Each wall is flat, endless, passes through zero and stands at right angles to its row. A trip goes straight from one point to another. List the walls that it crosses, first one first.
In the rows, zero is written as 128.

Walls:
(1): [179 115]
(2): [185 150]
(3): [175 136]
(4): [ 79 109]
(5): [186 184]
(6): [179 183]
Trips:
[111 186] to [177  92] -> 3, 1
[178 119] to [179 170] -> none
[161  90] to [146  95] -> none
[176 189] to [148 113] -> none
[167 141] to [164 116] -> none

Walls:
(1): [ 79 116 107 180 105 163]
(2): [135  90 116 102 126  92]
(3): [ 31 117 157  65 151  68]
(4): [132  82  85 116 175 118]
(5): [174 166 128 105  71  91]
(6): [152  82 169 140 129 129]
(7): [109  82 141 149  84 110]
Trips:
[111 184 143 150  72 130] to [171 241 183 127 192 132] -> 7, 1
[106 160 161 121  99 107] to [ 99 192 104 118 199 109] -> 7, 5, 4
[155 123  65 133  23  61] to [126 166 129  89 161  87] -> 1, 3, 7, 4
[175 102 135 120 125 119] to [129 107 110  88 123 150] -> 7, 3, 5, 6

Walls:
(1): [167 154 130 103 110  93  21 117 118  91 100]
(2): [179 176 192  94 189 142 108 139 156 149  61]
(3): [105  95 160 172 129 161  60  88  97 138 123]
(4): [100 139 130 130  56 139 138 125 122 147 116]
(5): [111 144  97 167 124 105 149 123  69 166 143]
(6): [134  98 144  92 139 137 138 141 129 188 125]
(7): [100 110 135 178 112 152  76 106 102 107  88]
(8): [156 105  89 107 130  66 137 120 152 110  93]
Trips:
[135  87 153 149 143 129  86 158 132 152  85] to [ 77  71 147 165 179  96  79 154  74 142 148] -> 8, 5, 2
[153 112 103 154  90 142 147  98 128 128 117] to [155 122 129 180 126 166 112  93 179  86 108] -> 5, 1, 4, 2

Walls:
(1): [ 71  60 138  75 107 118 142 154 108 132 164 114 164 145 168 192 119 162]
(2): [ 89 165 127 100 168 119 153 140 105 128 157  87 136 156 161  83 123 152]
(3): [155 133 174 141 188 173 161 108  36 133 146 154  90 161 153 173 166 145]
(4): [148  43 126 157  99 156 114  97 110 164 150 175  97  57  78  93 133 127]
(5): [150  98 166 100 150  56 162 131 143 168 181 123 155 126 166 139 170  97]
(6): [122 169 104 135 112 143 199 126 102 144 167 135  95 102 151  95  71  78]
(7): [110 144 130  88  98 123 126 132 203 177  95 167 140 144 114 105 147 144]
(8): [113 155 181  67 191 120 165 118 161 120 142  96 149 170  52  81  92 140]
(9): [156 126 110  79 128 147 135 124  88 137 131 158  96 203  53 140 159  99]
Trips:
[164 107  88 158  90 155 129 103 106  35 123 146 111 122 161 185 152 170] to [134 178 183 133  65 176 150 109  91  73 156 126  86 196 148 151 125  98] -> 9, 4, 6, 2, 1
[161 156 107 138 136 154 107 109 118  92  80  77  59 148 165  92  57 182] to [145 185  70  90 130  85  70 170 183  87 102 114 106 110  83 108  89 169] -> 3, 6, 7
